Each row is a point. Each copy is the shape, with its points in the same order, turned, moved and blurred by noise. Some copies are also mirrored. Which?
In the rows, 128 means zero.

Shape (5 x 2)
[[143 194]
 [101 103]
 [ 98 121]
 [144 113]
 [104 109]]
Copy 1 (5 x 2)
[[ 64  87]
 [135 159]
 [118 159]
 [141 117]
 [128 155]]
Copy 1 is: mirrored
Copy 2 (5 x 2)
[[116  60]
 [113 160]
 [104 143]
 [148 135]
 [114 153]]
Copy 2 is: mirrored
Copy 3 (5 x 2)
[[ 62 162]
 [161 139]
 [144 156]
 [124 114]
 [160 143]]
Copy 3 is: mirrored
Copy 4 (5 x 2)
[[ 56 151]
 [140 102]
 [132  96]
 [135 142]
 [134 104]]
Copy 4 is: only turned

Shape (8 x 4)
[[108 103 123 117]
 [170 128 134 126]
 [165  96 145  95]
 [171  51 111 180]
 [135 154 141 124]
 [134  76 162 126]
 [133 162 137 145]
 [137 165 117 146]]
Copy 1 (8 x 4)
[[140 136 152 129]
 [ 83 126 137 164]
 [110 149 155 185]
 [ 76 209 102 130]
 [105  91 138 146]
 [139 161 119 167]
 [ 95  86 123 130]
 [ 84  90 136 123]]
Copy 1 is: only turned
Copy 2 (8 x 4)
[[130  92 153 107]
 [144 131  97  97]
 [171 108 115  71]
 [111 177 155  47]
 [142 111 102 138]
 [168 130 161  88]
 [127 126 105 146]
 [111 121  96 142]]
Copy 2 is: mirrored
Copy 3 (8 x 4)
[[159 107 140 153]
 [120 161 133 129]
 [157 174 141 148]
 [ 91 151 165 212]
 [134 136 102 117]
 [154 154 111 181]
 [109 130  99 114]
 [103 115 114 101]]
Copy 3 is: mirrored

Shape (12 x 6)
[[113 165 135 119 108 154]
 [142 133  87 146 103  90]
 [125  83 132 138  92 152]
 [122  87 126 164 157 121]
 [ 98 160 115  79 111 126]
 [176 139  89 128 116 116]
 [122 101 129  76 124  93]
 [132 160  70 116 172 158]
 [109 117  82 164 133 118]
 [150 148 140  92 107 158]
 [117 105 122  99 107  75]
 [179  84 140 110 182  97]]
Copy 1 (12 x 6)
[[ 95  95 118 151 109 123]
 [183 110  90 141 132 104]
 [156 110 140 122  86 168]
 [162 158 143 117 127 139]
 [115  73 138 179 122 106]
 [159  84 103 109 136 103]
 [163  85 158 167 148 135]
 [112 111 152 115 124  48]
 [169 142 115 139 102  93]
 [105  66 130 127 125 138]
 [188  93 133 179 153 138]
 [164 121 168 103 199 139]]
Copy 1 is: mirrored
Copy 2 (12 x 6)
[[180 153 151 154 125 146]
 [151 129  91 120 163 176]
 [115 156 115 192 141 149]
 [ 92 151  99 127 123 122]
 [186 148 158 141 173 126]
 [155  89 106 135 147 167]
 [121 128 154 138 197 131]
 [187  97 108 123 120  92]
 [144 152  73 123 140 130]
 [165 116 166 175 133 150]
 [121 143 134 128 202 154]
 [ 73  79 141 112 145 127]]
Copy 2 is: only turned
Copy 3 (12 x 6)
[[133 120 140 119  90  83]
 [151 124 186 108 136 147]
 [183 123 101 102 132 123]
 [140 174 113 113 143 155]
 [120 111 160 111 134  62]
 [125  92 166 123 127 158]
 [136 122 140 132 190  97]
 [ 61 118 141  86 110 129]
 [135 158 154  78 127 147]
 [132  85 122 139 111  93]
 [157 132 165 126 183 105]
 [107 135 109 169 184 166]]
Copy 3 is: only turned
